Every row gives one point. Any point is a mix of the corners, with weights that add up to 1. It lies inside the corners' shape when no weight is negative. Is each point inside? If not, which corners have a negative weight?

Corners:
(1): [-5.2  3.0]
(2): [-1.8  4.3]
(3): [ 3.1 -7.8]
Points:
[-1.1  2.0] -> inside
[-1.7  3.7] -> inside
[-4.4  2.1] -> inside
[-4.7  2.6] -> inside

Corners:
(1): [ 2.8  4.1  6.4 -1.1 -2.7 -0.7 -2.3  2.1]
(2): [ 3.7 -0.4  1.3 -6.4 -1.2 -2.5 -1.0 -1.6]
(3): [ 5.9  2.2 -3.2 -1.4 -4.2  1.1  6.1 -4.2]
(4): [ 0.9 11.6 -2.2  2.8  6.9  5.9 -8.4 -4.6]
(5): [ 1.5  0.9  0.8  4.0 10.1  3.8 -0.1  2.9]
(6): [-5.1 -6.1  3.3  6.0  5.3  1.2  0.6 -2.0]
(7): [-5.4  8.6 -6.3 -0.5 -2.8  5.5 -4.9  0.5]
(8): [ 1.3 -3.7 -8.4  5.9 -2.7 -0.7  2.0 -0.2]
(9): [-1.3  4.8  4.2 -5.0 -1.4 -7.1  2.1 -3.7]
Points:
[-1.8  3.7  0.5 -1.8  1.2 -0.4 -3.1 -0.4] -> outside (3)
[ 0.3  4.3  2.6  1.2 -1.1 -3.3  1.9 -6.7] -> outside (2, 5, 7)
[-0.2  1.5 -2.4  4.5  2.8  4.7 -3.5 -2.8] -> outside (5, 9)
[-0.4  3.7  1.6  0.4  2.3  2.0 -1.7 -2.0] -> outside (8)
[ 1.7  4.7 -0.8 -0.4  1.4  0.5 -1.0 -0.6] -> outside (6)

Corners:
(1): [-3.2 -4.1  0.2 10.1  3.3 -4.7  9.6  3.3 -3.4  1.8  8.4 -5.1 -7.3  6.1
 -3.5 -1.1  6.7 -0.4]
(2): [ 2.3  2.4 -4.1 -2.1  2.6 -6.3 -3.8  2.7 -0.5 -4.0  4.9  2.9  5.2 -0.9
 -0.5  0.0 -3.9  1.5]
(3): [  0.2  -5.8   2.0  -3.8   2.0   4.7   2.4   0.0 -10.1   6.7   0.9  -5.8
   0.8   1.6  -2.8   1.7   1.5  -3.5]
(4): [-1.4 -1.2  3.0  3.5 10.7 -0.6  3.2 -5.3  3.1 -3.9 -0.8 -1.9 -1.2  0.2
  0.7 -5.3 -0.5 -5.8]
(5): [-3.3  2.6  8.8  1.4 -1.3  5.1  4.5  0.6 -0.5  5.2  2.4 -4.7 -2.4  1.7
 -6.7 -1.7  4.5 -2.4]
(6): [-2.1 -9.2 -4.4  0.1  5.9  2.9 -0.7  5.8 -3.4 -0.2  6.8  2.3 -1.2  5.4
 -4.1  1.2  8.0 -3.3]
(7): [ 6.6  1.8  5.4  2.5 -3.9 -0.8 -4.8 -5.3 -2.5 -2.8  0.6  9.7  5.6  4.1
  1.7 -5.8  1.9  5.5]
(8): [-1.8 -1.6  1.2  1.8  1.5 -2.8 -2.7 -2.1  3.0  2.8  5.4 -0.7 -6.1  0.4
  8.2  1.4  3.6 -5.9]
(9): [  0.4   7.9 -10.8  -6.1   1.7  -4.9  -0.3   3.3  -6.4   3.5  -1.1  -0.3
  -3.3   5.6   1.1  -6.8  -4.1  -0.1]
(10): [-3.7 -1.0  3.3  3.4 -4.0  1.1 -3.0 -5.2  0.3  2.4 -2.1 -2.2  4.2  3.9
  4.5 -2.6 -1.9 -4.4]
(11): [-4.0 -2.7  6.2  4.1 -1.9  1.4 -2.6 -3.2  2.5 -8.9 -0.5  5.3 -0.3  1.1
 -2.1  1.4 -3.4  3.0]
(12): [ 1.4 10.4  4.4 -4.6  7.4 -1.5 -0.2 -0.9 -7.2 -4.0 -4.3 -5.0  2.5  2.6
  0.4 -0.1  3.3 -0.4]
(13): [-3.6  2.7  3.3  0.3  4.8  5.0  4.3 -7.9 -1.6 -1.3  0.1 -2.9  5.7 -1.1
  3.4  2.5  0.0 -4.8]
(14): [ -6.6   1.4   7.9   0.0   3.4  -3.9  -9.8 -17.6   4.6   6.5   0.7   2.7
   0.8  -2.1   5.2   2.9   7.9   6.2]
(15): [-1.1  1.0  1.8  2.1  3.3  4.6  4.5  6.6 -4.0  2.5  1.9 -5.0  2.9 -3.4
  5.5 -1.4  1.5 -0.5]
(16): [-2.9  4.7  0.5  1.8 -2.6  1.9 -5.0 -8.4 -1.3  5.2 -3.5  1.9 -4.0 -3.1
 -3.0 -3.8  2.8 -2.7]
(17): [ -0.1  -0.9  -4.3  -1.1 -11.9  -0.7  -0.3  -1.3   7.9   7.9   1.0  -4.7
  -9.7  -1.3   1.5  -1.4   7.7  -2.6]
(18): [ 2.0 -3.1 -1.5  8.8  5.5  9.4 -1.5  1.8 -2.6 -2.2  2.8 -1.5 -2.2  6.1
 -2.1 -0.8 -2.5  2.0]
(19): [-0.7 -4.4 -0.7  7.3  5.9 -4.4  3.1 -3.7  5.5  1.4 -5.2  5.8 -6.5  3.6
 -6.1  3.1  0.9 -5.4]
Points:
[-1.1 -1.5 -0.6  1.4  0.2 -0.4 -0.1 -0.4 -0.3  1.6  2.1 -0.9 -1.4  2.0
 -0.3 -0.7  2.6 -1.8] -> inside
[-0.8  1.8  2.3  1.8  1.9  0.6  1.2 -2.4 -1.1  0.7  0.5 -1.5 -1.1  0.9
 -0.2 -1.3  0.4 -0.7] -> outside (6, 10)
[ -2.2  -2.3   3.7   8.1  -2.7   3.0   1.8 -11.6   3.0   4.4  -3.9   0.0
  -6.4   4.2  -5.0  -2.7   0.5  -0.4] -> outside (2, 6, 8, 12, 15)
[-0.4  1.2 -0.9  1.6  2.2 -0.9 -1.1 -2.6  0.4 -0.5  1.2  1.6 -2.5  1.9
 -1.7 -1.1  2.1 -0.5] -> outside (3, 10, 15)
[-1.2 -0.2  0.9  1.1  1.8  1.2 -0.9 -1.4 -2.2  0.5  2.8 -0.7 -0.1  2.1
  0.6 -1.5  2.3  0.1] -> outside (19)
[-1.3 -1.4  1.8  1.4  1.4  0.3 -1.3 -1.8 -1.1  1.7  0.9 -0.5 -1.4  1.8
 -0.3 -0.6  2.0 -0.4] -> outside (13)
[-1.9  4.8  1.7  0.3  0.4 -2.4  0.5 -4.5 -0.3  1.3 -1.5  0.1 -1.5  1.1
  2.1 -2.9  1.6 -1.3] -> outside (2, 3, 6, 18)
[-2.1  2.3  1.3 -0.6  0.9  1.1 -0.2 -1.6 -2.6  3.4  1.8 -3.6 -1.1 -1.5
  1.4  0.3  2.0 -0.3] -> outside (4, 6, 7, 10, 19)
